Every row gives one point. Each copy is the shape, with its points in the same order, stretched, turned, moved and blurred by noise. Is it also mirrored, or only turned?

Shape (6 x 3):
-.35 -.03 .08

.24 -.21 .09

.09 .00 .06

.21 .06 -.14

.17 -.03 -.73

.15 .04 -.14
Copy 1 (6 x 3):
.13 -.41 .08

-.32 -.12 -.14

-.07 -.07 -.05

-.04 .10 -.31

.02 .07 -.94

-.01 .03 -.28
Copy 1 is: mirrored
Copy 2 (6 x 3):
-.46 -.04 -.09

.27 -.18 -.02

.07 .02 -.03

.23 .01 .22

.11 -.17 .81

.15 -.04 .20
Copy 2 is: mirrored
Copy 3 (6 x 3):
-.32 -.06 -.31

.26 .15 -.10

.02 .07 -.03

.22 -.11 .03

.55 -.54 -.20

.22 -.08 .00
Copy 3 is: mirrored
Copy 4 (6 x 3):
-.26 -.01 -.14

.27 -.14 .12

.15 .06 .01

.27 .10 -.17

.32 .04 -.78

.24 .06 -.16
Copy 4 is: only turned

Shape (8 x 4):
-.02 -.29 -.10 .09

.00 .26 -.60 -.40

-.10 .27 -.50 -.15

.10 -.36 -.14 .16

-.61 -.29 -.57 .25

-.19 -.13 .33 -.54

.30 .89 .35 -.14

.30 -.67 -.04 .31
Copy 1 (8 x 4):
-.43 -.08 .07 -.05

.09 .21 -.49 -.51

.02 .18 -.44 -.19

-.42 -.22 .09 -.05

-.71 .04 -.55 .21

-.30 .45 .46 -.38

.78 .44 .33 .02

-.63 -.51 .29 -.03
Copy 1 is: only turned
Copy 2 (8 x 4):
-.06 .03 -.20 -.25

.18 -.15 -.84 .37

-.06 -.09 -.67 .30

.05 .16 -.18 -.32

-.62 .14 -.75 -.36

.04 -.77 -.13 -.15

-.04 -.50 .29 .88

.22 .39 .02 -.60
Copy 2 is: mirrored
Copy 3 (8 x 4):
-.04 -.26 -.01 -.04

.01 -.16 .86 .10

.02 -.02 .63 .11

-.02 -.36 -.08 .02

-.60 .04 .02 .14

.15 -.16 .36 -.64

.94 .28 .68 -.16

-.02 -.60 -.40 .08
Copy 3 is: mirrored
Copy 4 (8 x 4):
-.01 -.32 -.16 .16

.61 .20 -.38 .09

.54 .07 -.47 -.13

.06 -.45 -.09 .13

.28 -.52 -.92 .00

-.34 .39 -.02 .46

.12 .54 .28 -.59

-.13 -.76 .13 .22
Copy 4 is: mirrored

Shape (9 x 4):
.12 .39 .47 -.03

.11 -.16 -.62 .34

-.27 -.19 -.50 -.04

.73 -.20 .67 .01

-.40 .07 -.16 -.32

-.59 .12 -.52 -.05

-.42 -.24 .40 .24

.21 .38 .45 -.20

-.42 .32 -.03 -.10
Copy 1 (9 x 4):
-.18 -.04 .65 .03

-.32 -.13 -.55 .18

-.33 -.03 -.53 -.35

.59 -.23 .67 .31

-.36 .08 -.14 -.58

-.74 .00 -.45 -.47

-.31 -.65 .25 -.40

-.11 .09 .62 .02

-.59 .02 .08 -.35
Copy 1 is: only turned
Copy 2 (9 x 4):
.45 -.33 .36 .11

-.15 .44 -.23 .22

-.52 .25 .11 .08

.50 -.84 -.46 .19

-.44 .00 .51 .06

-.51 .45 .55 .01

-.05 -.24 .19 -.61

.35 -.43 .32 .27

-.11 .08 .65 .01
Copy 2 is: mirrored
Copy 3 (9 x 4):
-.56 .34 -.18 -.47

.43 .18 .06 .15

-.03 -.04 .34 .34

-.24 -.24 -.61 -.68

-.42 .03 .39 .12

-.20 .31 .46 .46

-.50 -.01 -.28 .34

-.52 .15 -.12 -.55

-.48 .37 .34 .05
Copy 3 is: mirrored
Copy 4 (9 x 4):
-.33 -.30 -.25 -.34

.45 .44 -.05 .30

.48 .26 .48 .23

.03 -.94 -.74 -.15

.25 .04 .59 -.10

.23 .50 .71 .14

-.34 -.42 .36 .54

-.20 -.38 -.25 -.51

-.11 .15 .44 -.11
Copy 4 is: mirrored

Shape (11 x 6):
-.49 -.44 .13 .23 -.11 -.02

.12 .37 -.07 -.50 -.54 .11

-.07 -.12 .13 .54 -.20 .25

.43 .08 .18 -.76 -.45 .01

-.54 -.17 .32 -.20 .04 .46

-.35 .25 .33 .15 -.10 .13

.37 .31 .11 -.38 -.71 -.45

.81 .45 -.45 .27 .15 -.55

.34 .52 -.61 .14 .03 -.39

-.18 -.19 .14 .19 -.30 .41

.35 .42 -.81 .14 -.09 -.32
Copy 1 (11 x 6):
-.14 -.39 .07 -.03 -.21 -.74

.38 -.41 -.23 -.01 .00 .66

-.16 -.18 .33 .18 -.64 -.29

.21 -.25 .05 -.47 .33 .81

-.49 -.26 -.29 .20 .16 -.19

-.03 -.37 .14 .58 -.09 -.06

.71 -.62 .38 -.23 .01 .64

.94 .52 .66 .30 -.34 .11

.92 .24 .14 .47 -.30 -.05

-.30 -.30 .00 .01 -.45 -.11

.94 .21 -.07 .30 -.45 -.09
Copy 1 is: mirrored
Copy 2 (11 x 6):
-.13 .33 .10 .32 -.59 .22

-.03 -.55 -.24 -.31 -.10 -.43

.30 -.17 .00 .53 -.50 -.15

-.09 -.60 .30 -.27 -.14 -.35

-.27 -.22 -.11 .21 -.53 .71

-.33 -.26 -.22 .46 -.26 .06

-.15 -.37 .05 .04 .10 -.81

.74 -.20 -.13 .14 .65 -.75

.55 -.18 -.41 -.09 .40 -.53

.19 -.23 -.03 .33 -.65 .02

.70 -.04 -.55 -.25 .37 -.61
Copy 2 is: mirrored

Shape (12 x 6):
.24 -.26 -.29 -.08 .12 -.55

-.27 -.13 .20 -.12 -.34 -.10

.54 -.04 .23 -.16 .02 .32

.52 -.26 -.09 -.13 .07 -.14

-.07 .12 .33 -.20 .38 .39

-.16 .41 .12 .05 .22 -.07

.10 -.56 .04 .32 .10 .12

.24 .18 .04 -.03 -.19 -.01

.31 -.27 .02 -.15 .09 .15

.03 -.50 -.07 .51 .24 .02

.51 -.12 .15 -.03 -.01 -.23

.00 .17 -.03 .07 -.16 .03
Copy 1 (12 x 6):
-.07 .08 -.32 -.33 .37 -.46

.03 .03 .17 -.35 -.22 .03

.74 .09 -.08 .34 .24 .15

.41 -.02 -.21 -.04 .47 -.24

.44 .13 -.39 .35 -.13 .56

-.15 .42 -.24 .26 -.19 .06

.05 -.49 .01 .10 .37 .10

.24 .19 .05 .17 .02 -.19

.51 -.13 -.22 .09 .25 .04

-.24 -.50 -.04 .18 .41 .02

.27 .22 -.02 .01 .46 -.10

.06 .09 .02 .21 -.12 -.18
Copy 1 is: only turned
Copy 2 (12 x 6):
.21 -.02 .67 .14 -.01 -.22

-.41 .19 .29 .01 -.07 .07

.19 .09 -.29 .15 -.59 -.04

.28 .02 .32 .14 -.47 -.11

.08 .09 -.52 -.33 -.03 -.24

-.02 -.10 -.27 .06 .46 -.16

.22 -.04 .35 -.37 -.22 .23

-.09 -.09 -.08 .31 -.18 .03

.23 .03 .06 -.09 -.51 -.13

.31 -.18 .37 -.46 .03 .20

.24 .11 .30 .32 -.28 .10

-.13 -.22 -.13 .15 -.04 .02
Copy 2 is: only turned
Copy 3 (12 x 6):
.12 -.57 .25 -.12 -.03 -.41

-.17 -.15 -.24 .34 -.36 -.18

-.48 -.02 .39 .32 -.38 .48

-.16 -.37 .38 .06 -.20 -.05

-.57 -.27 -.13 .22 -.09 .94

-.06 .02 -.14 -.14 .13 .37

-.57 -.38 .02 .32 .17 -.30

-.05 .17 .30 .18 -.21 .02

-.30 -.37 .25 .31 -.17 .16

-.44 -.34 -.02 .22 .47 -.42

-.26 -.05 .38 .00 -.36 -.20

.01 .11 .10 .19 .02 -.09
Copy 3 is: only turned

Shape (11 x 8):
.54 -.02 -.20 .06 .25 -.18 .36 .03

-.23 .01 .21 -.30 .12 -.35 -.34 -.02

.42 .04 -.12 .16 -.19 .17 .21 -.07

-.06 .06 .08 .43 .16 .14 -.33 -.05

-.02 -.44 .01 -.06 .06 -.24 .13 -.30

-.09 -.11 -.31 -.28 -.06 -.35 -.31 -.21

-.90 .13 -.16 .77 -.05 .17 .09 -.02

.08 .38 .05 .21 .13 .18 .01 -.28

-.36 -.60 -.14 -.13 .23 .15 .27 .05

.22 .46 .28 -.01 -.39 -.27 -.56 -.11

-.03 -.32 .15 .00 .02 .34 .05 -.11
Copy 1 (11 x 8):
.35 -.02 -.19 -.48 .24 .16 .43 -.04

.10 .08 .57 -.03 .14 .06 -.14 .50

-.01 -.09 -.34 -.46 .05 -.01 -.05 -.28

-.46 .38 .04 -.09 .10 .10 -.20 -.04

.08 -.21 -.07 .01 .41 .11 .03 .11

.24 -.05 -.01 -.03 -.07 .14 -.28 .31

-.94 .46 -.02 .66 -.28 .16 .13 -.42

-.25 .10 .05 -.39 -.13 .35 -.05 -.14

-.48 -.16 -.14 .22 .08 .00 .31 .30

.30 .14 .42 -.46 .00 -.09 -.76 -.06

-.45 -.16 -.08 -.15 .19 -.06 -.11 -.01
Copy 1 is: mirrored
Copy 2 (11 x 8):
.45 .15 -.07 -.28 .22 -.38 .46 -.29

-.25 .22 .27 -.50 .33 .08 -.24 -.15

.48 .14 .15 .12 -.09 -.09 .21 .03

.31 .30 -.07 .21 .22 .27 -.35 -.13

-.02 -.28 .28 -.09 .47 -.24 -.10 -.20

-.27 .24 .48 -.13 .44 .08 .25 -.09

-.02 .45 -.56 .83 .25 -.36 -.59 .08

.43 .42 .09 .10 -.12 -.06 -.14 -.43

-.38 -.41 -.18 .09 .18 -.10 -.15 -.10

.26 .71 .60 -.21 .11 .28 -.13 .18

.07 -.15 .07 .12 .01 .11 -.26 -.07
Copy 2 is: mirrored

Shape (13 x 9):
.15 -.17 -.14 -.45 -.07 -.01 .17 .57 .13

-.04 .17 .35 .00 .14 .23 -.15 .67 -.09

.15 -.41 .23 .37 -.16 -.04 .02 -.05 -.42

-.16 -.23 .14 .32 -.62 -.02 .20 -.30 -.10

-.05 .05 -.01 .18 -.48 .49 -.32 -.62 -.19

.25 .01 .00 .62 -.32 -.23 -.32 .06 .01

-.23 -.01 -.04 -.81 .94 -.26 .12 .44 -.11

-.12 .01 .06 .65 -.47 -.28 .04 -.33 .28

.32 -.04 .01 .54 -.14 .31 .52 -.59 .16

.05 -.36 -.19 -.37 .68 -.35 .11 .66 .18

.03 -.34 -.38 .50 -.12 .11 -.09 -.08 .05

.02 .51 -.24 -.12 -.05 -.03 .02 .62 -.69

-.57 -.26 -.23 -.27 .64 .23 .45 .42 .03
Copy 1 (13 x 9):
-.17 -.06 .13 -.27 -.28 -.02 .64 .40 .07

.23 .15 .21 .12 .38 .46 .48 .46 -.29

.11 .11 -.37 -.10 -.23 .09 -.12 -.09 -.48

.03 .06 .19 .04 -.55 .16 -.34 -.21 -.02

-.06 .69 .06 -.23 -.13 .52 -.12 -.55 .10

.18 .15 -.43 .50 -.46 .37 -.17 .12 .14

-.63 -.12 .03 -.24 .81 -.32 .55 .52 -.09

.13 -.05 .00 .45 -.44 .21 -.43 -.21 .49

.50 .01 -.02 .14 -.04 -.46 -.08 -.58 .23

-.44 -.51 -.40 -.13 .25 -.20 .50 .52 .07

-.07 -.18 -.40 .12 -.36 .26 .15 -.30 .13

-.32 .56 .09 .30 .27 .36 .72 .28 -.54

-.48 -.53 .11 -.11 .62 -.16 .64 -.14 -.13
Copy 1 is: only turned
Copy 2 (13 x 9):
.36 -.37 .17 .35 -.03 -.12 .10 .37 -.28

.12 .06 .22 .10 -.09 .53 -.07 .21 -.71

-.02 .03 -.30 .02 -.51 .25 .20 -.60 -.15

-.25 -.14 -.10 -.08 -.53 .35 .28 -.53 .47

-.32 .16 -.56 -.28 -.14 .59 -.18 -.25 .66

.13 .10 -.18 .54 -.68 .57 -.03 -.41 .23

.56 .07 .66 -.23 .15 -.91 -.15 .32 -.89

.08 -.04 .11 .15 -.71 .50 .15 -.61 .72

.33 .13 -.23 -.24 .04 .46 .51 -.56 .80

.92 -.26 .46 .24 -.24 -.57 .02 .14 -.68

.47 -.04 -.38 .09 -.71 .32 .05 -.18 .36

-.30 .63 .03 .23 -.34 -.11 .03 .66 -.41

.67 -.08 .41 -.55 -.24 -.44 .21 .42 -.44
Copy 2 is: mirrored

Shape (14 x 9):
-.29 .19 -.42 -.15 -.29 .24 -.53 -.09 -.13

.05 -.16 .34 .29 .23 -.31 -.17 -.41 .19

-.09 .07 .07 -.63 -.03 -.23 -.03 .38 .11

-.73 .22 -.38 .31 .01 .53 -.04 -.29 -.01

.11 .19 -.04 -.27 .08 -.10 .48 -.22 .07

-.04 -.01 .50 -.04 .49 -.10 .45 -.38 .01

-.08 -.55 .41 -.09 -.08 .32 -.29 -.33 .16

.17 .09 .04 -.22 .05 .01 .26 .36 -.16

-.32 -.01 -.24 -.02 -.46 .17 -.21 .15 -.02

-.22 .26 -.05 -.28 -.33 .31 -.08 .14 .09

.17 .00 .43 .04 -.04 .07 -.21 -.09 .41

-.57 .05 .02 .31 -.14 .32 -.01 -.30 .19

-.03 .16 .24 -.30 -.15 -.20 .41 -.01 -.10

-.46 -.15 -.55 .11 .28 .19 .43 -.39 .11
Copy 1 (14 x 9):
-.26 -.52 .22 .52 .14 -.41 -.46 .18 .50

.57 .44 -.06 -.08 -.29 .16 -.15 .13 -.25

.43 -.16 .17 .33 .23 .08 .25 .10 .65

-.59 -.54 -.10 -.09 -.41 -.06 -.60 .06 .29

-.06 -.07 .25 .08 -.25 .29 .27 -.28 -.09

.51 .24 -.18 -.40 -.37 .55 .02 -.36 -.21

.41 .21 -.83 .08 .04 .10 -.03 .16 -.09

.32 -.06 .14 -.22 .23 .06 .25 -.09 .24

-.19 -.32 .06 .17 .23 .00 -.20 .36 .35

-.18 -.14 .09 .33 .26 -.06 -.10 .08 .62

.40 .65 -.19 .17 .06 -.10 .02 .13 .26

-.26 -.09 -.23 -.10 -.26 .23 -.44 .18 .14

.19 -.03 .33 -.08 .12 .62 .09 -.16 .02

-.52 -.70 -.26 -.14 -.78 .11 .09 -.03 -.28
Copy 1 is: mirrored
Copy 2 (14 x 9):
.63 -.43 .21 .10 .23 .15 -.19 .38 .53

-.42 .17 -.15 -.22 -.15 -.30 .06 -.04 -.48

.54 .51 .18 .35 -.35 .43 .24 .27 -.16

.86 -.94 -.05 -.14 .00 -.29 -.03 -.17 .47

.49 .01 .04 .51 -.09 -.25 .18 -.36 -.53

-.02 .10 .15 .03 -.48 -.43 .31 -.62 -.87

-.07 .14 .61 -.71 -.29 -.14 .23 .06 .05

.25 .05 .11 .41 -.20 .22 .22 -.18 .11

.67 -.10 .10 .02 -.03 -.01 -.07 .18 .75

.86 -.10 .31 .05 -.09 .31 -.08 -.06 .29

-.04 .28 .18 -.34 .03 .31 -.02 -.19 -.27

.60 -.38 -.04 -.37 -.11 -.32 -.03 -.27 .28

.51 .30 .17 .37 -.44 -.26 .03 -.44 -.23

.78 -.61 -.20 .30 -.01 -.67 .59 -.10 -.11
Copy 2 is: only turned

Shape (14 x 11):
.54 .07 .23 .39 .04 .11 -.17 .14 -.20 .28 -.15

-.54 .04 .07 .27 .17 .36 -.23 .04 -.18 .39 -.14

.27 -.21 .06 -.03 -.12 -.30 -.33 -.02 -.42 -.06 -.03

.41 .42 .12 -.05 .03 -.24 -.68 -.04 -.25 -.02 .24

-.11 .07 .27 .00 .19 .39 -.14 -.25 .39 -.05 -.13

-.11 -.06 .06 -.18 -.09 -.70 .02 -.04 -.20 -.41 .18

.04 .04 -.07 -.65 -.08 -.56 -.10 -.20 -.30 .01 -.10

.36 .31 -.03 .04 .27 -.03 -.08 -.33 -.50 .02 .26

-.07 .17 -.16 .16 -.31 .67 -.20 -.07 .40 .05 -.22

.13 .43 .17 .17 -.02 -.24 -.12 -.14 -.33 -.24 .14

.14 -.06 .04 .29 -.02 .04 -.15 -.38 .03 .40 .19

-.06 .11 .21 -.30 -.39 -.44 .07 .04 .08 .05 -.09

.64 -.04 .58 .05 -.37 .19 -.07 -.45 -.38 .07 .39

-.47 .14 -.06 .15 -.09 .19 -.33 -.33 .27 .18 -.71
Copy 1 (14 x 11):
.02 .10 -.21 .31 .01 .13 .40 .21 -.29 .16 .52

-.30 .09 -.17 -.22 -.51 .47 -.04 -.10 .12 -.04 .80

.27 -.02 .00 -.29 .03 -.33 .08 .22 -.39 -.04 .23

.49 -.15 .22 -.08 .15 .10 .32 .13 -.58 .10 .43

.19 -.06 .05 .23 -.47 .29 -.03 .01 .08 -.34 .41

.28 .06 .34 -.39 .15 -.31 -.08 -.06 -.59 -.23 -.15

.43 -.15 .16 -.25 .41 -.09 -.35 .26 -.38 -.12 .11

.00 -.29 .39 .10 .06 .08 .03 .37 -.40 .11 .45

.28 -.12 -.22 .26 -.62 .39 -.06 -.21 .10 .19 .21

.17 .10 .22 .00 -.02 .12 .11 .09 -.85 .06 .22

.09 .00 .31 .12 -.24 -.05 -.16 .15 .16 .15 .59

.50 .30 .09 -.15 .17 .08 -.14 .02 -.36 .01 -.10

.45 .07 .53 -.06 -.23 -.27 .02 .77 -.31 .16 .27

.24 .21 -.67 .12 -.43 .52 -.38 -.32 -.31 -.22 .65
Copy 1 is: only turned
Copy 2 (14 x 11):
-.47 .30 .26 .37 .23 .07 -.29 .11 -.29 -.04 .01

-.25 -.35 .14 -.01 .39 .31 -.56 .06 -.38 -.23 .11

-.30 .37 .18 .13 -.18 .03 -.25 -.14 .43 -.25 -.16

-.37 .37 -.03 .18 .00 .33 -.58 -.22 .58 .15 -.37

-.35 -.15 -.36 -.25 .45 .15 -.11 .08 -.21 .05 .06

.06 .03 -.25 .03 -.48 .00 .35 -.28 .68 -.05 -.04

.10 .35 .06 -.18 -.36 -.30 -.20 -.58 .38 -.02 .14

.04 .46 .13 .35 .27 .30 .05 -.35 .35 .05 .11

-.05 -.12 -.23 -.04 .51 .17 -.54 .08 -.69 -.14 -.41

-.14 .22 -.27 .30 -.06 .35 .11 -.28 .35 -.01 -.04

-.23 .00 .14 .37 .63 -.10 -.27 -.38 .10 -.07 -.18

-.08 -.06 -.16 -.10 -.34 -.24 -.09 -.52 -.11 .03 -.08

-.46 .49 .18 .17 .30 .25 .27 -.80 .03 -.22 -.47

-.29 -.19 -.39 -.05 .28 -.19 -.94 .03 -.22 -.37 .19
Copy 2 is: only turned
Copy 3 (14 x 11):
.13 .21 .15 .35 .05 .37 -.27 -.09 .33 .16 .33

.39 .24 -.11 -.24 .11 .25 -.22 -.45 -.26 .23 -.40

-.06 -.31 .03 .23 -.02 .23 -.06 -.42 .15 -.15 .16

.06 -.02 .55 .60 .16 .16 .11 -.21 -.10 .01 .27

.44 .07 -.05 .04 .27 -.14 .06 .41 -.15 .25 -.05

-.21 -.46 -.04 -.22 .09 -.12 .32 -.32 .12 -.09 .01

-.28 -.29 -.03 .12 .11 -.29 -.02 -.32 -.15 -.09 .30

.35 -.02 .30 .09 .18 .36 .09 -.37 -.06 .00 .53

.13 .34 -.11 .08 .37 .27 .03 .30 -.24 .03 -.20

.15 .03 .19 .02 .22 .17 .43 -.33 .07 .07 .12

.15 -.25 .13 .05 .33 .55 -.25 -.24 -.10 .31 .15

-.41 -.13 -.15 .07 .10 -.14 .15 -.06 .01 .25 .04

.24 -.42 -.06 .51 .02 .58 .26 -.11 .04 .27 .49

.08 .32 -.28 -.09 .66 -.09 -.12 -.20 -.28 .20 -.52
Copy 3 is: mirrored
